Each row of a before or after table is a point. One or more steps were done to the points. Then noise was added and the rows were shuffled. The steps act on columns, c1 being the first. What was done? A step turns or swaps two columns, mirrors them in a line or flattens them onto one, adds a multiple of one to another, or multiplies or shifts one. Angles are multiples of 10 degrees, from the lower column toward the higher: turns from -170 to 170, lines from 10 to 170 but not 90. Use the fewest steps. Two steps may share a column if one is a turn and the other turns, adds or multiplies; they go together, in the order done. Otherwise the lowest column goes first.
In the rows, zero is written as 128.

Before (9 x 3):
[[181 150 148]
 [161 159 120]
 [118 157 121]
 [151 135 145]
 [139 141 141]
 [156 199 211]
 [158 191 115]
 [ 77 140 119]
 [ 48 176 118]]
After (9 x 3):
[[120 152 109]
 [ 87  94  96]
 [ 74 147  90]
 [117 109 111]
 [ 91 127 109]
 [119  97  21]
 [161 177 118]
 [120 116 110]
 [168 207  97]]
Steps: turn c2 and c3 by -130 degrees; turn c1 and c2 by -140 degrees

Before (14 x 9):
[[141 146 117 109 158 140 121 109  96]
 [128  91 131 116 152 131 113 108 105]
 [141 144  98 124 136 147 116 118 105]
 [159 147  86 140 108 126 121 114 141]
 [ 96 124 138 141 145  73 142 114 136]
 [161  28 104 155 130 118 144 114  96]
 [148 117 140 156 137 147 137 111 110]
 [143 146 113 118 107  68 130 119 156]
 [122 141 117 111 140 147 183 118 169]
 [162 146 135 111 151 113 123 116 249]
 [151 122 106 123 144 128 120 113 118]
 [155 141 136 115 127 124 143 107 104]
 [116 126 135 111 154 126 126 168  97]
 [ 76 125 142 115  90 139 164 116 109]]
After (14 x 9):
[[171 147 100 113 127 112 119 110 124]
 [ 95 127 126 118  73 144 142 113 126]
 [143 146 122 168 140 159 121 120 111]
 [139 118 143 135 148 139 137  90 142]
 [155 124 115 138 129 144 118 117 113]
 [158 145 149  21 114 154 121 153  76]
 [112 128 128 163 126 157 127 163 151]
 [151 146  99 150 150 138 115 117 126]
 [125  92 130 154 133 150 113 109 112]
 [128 139 114  95 147 139 181 141 100]
 [ 76 124 125 149 140  90 166 125 114]
 [149 145 123 105  69 106 133 135 107]
 [167  26 118 151 117 131 145  94 144]
 [148 139 145 154 123 127 141 116 115]]
Steps: turn c1 and c3 by 20 degrees; turn c4 and c9 by 110 degrees; turn c8 and c9 by 40 degrees; swap c5 and c6

Before (9 x 14):
[[150 128 138 169 111 170 102 146  74 136  56 109 202 148]
 [128 148 150 184 173 102  39  75  95  83  52 151 106 101]
 [171 130 191  94 195  74 129  67 137 163  87 102 124 107]
 [151 148 148 173 171  91  83  53 141 116  68 178  95 168]
 [132 142  82 105 172 123 150 155  67 116 111 136 152 147]
 [ 62  95 107 122 104 148 204 154  77 123 107 107 171 139]
 [160  67 131  62 170 172 123 131 137 197 131 104 108 110]
 [117 161  83 109 124 181 165 127 102 130 145  96 169 120]
 [124 101  67  56  72 158 174 157  74 128 129  63 146 151]]
After (9 x 14):
[[113  87  99 124 111 156 202  87  50 125 162  98 163  80]
 [ 88 154 151 150 175  87 110 193 155 111 127 187 120 221]
 [103 161  79 118 126 171 154 115 111 130 203  90 151  93]
 [ 92 123 180 117 200  70 122 175 174 166 145  97 117 101]
 [ 70 144 149 149 182  95  35 162 115  84 120 153 113 159]
 [126  72 126  97 172 170 112 122 162 189 193 123  97 105]
 [ 94 133  83 119 177 119 153  73 109 108 173 125 152 145]
 [ 92 130 139 146 100 165 115  83 135 141 119  82 189 179]
 [ 99  96  69  96  66 160 179  74  97 128 191  62 117 129]]
Steps: turn c1 and c9 by 70 degrees; turn c1 and c8 by -150 degrees; multiply c4 by 0.4; turn c7 and c14 by -30 degrees; multiply c14 by 1.6; shift c11 by 60; turn c12 and c13 by 20 degrees
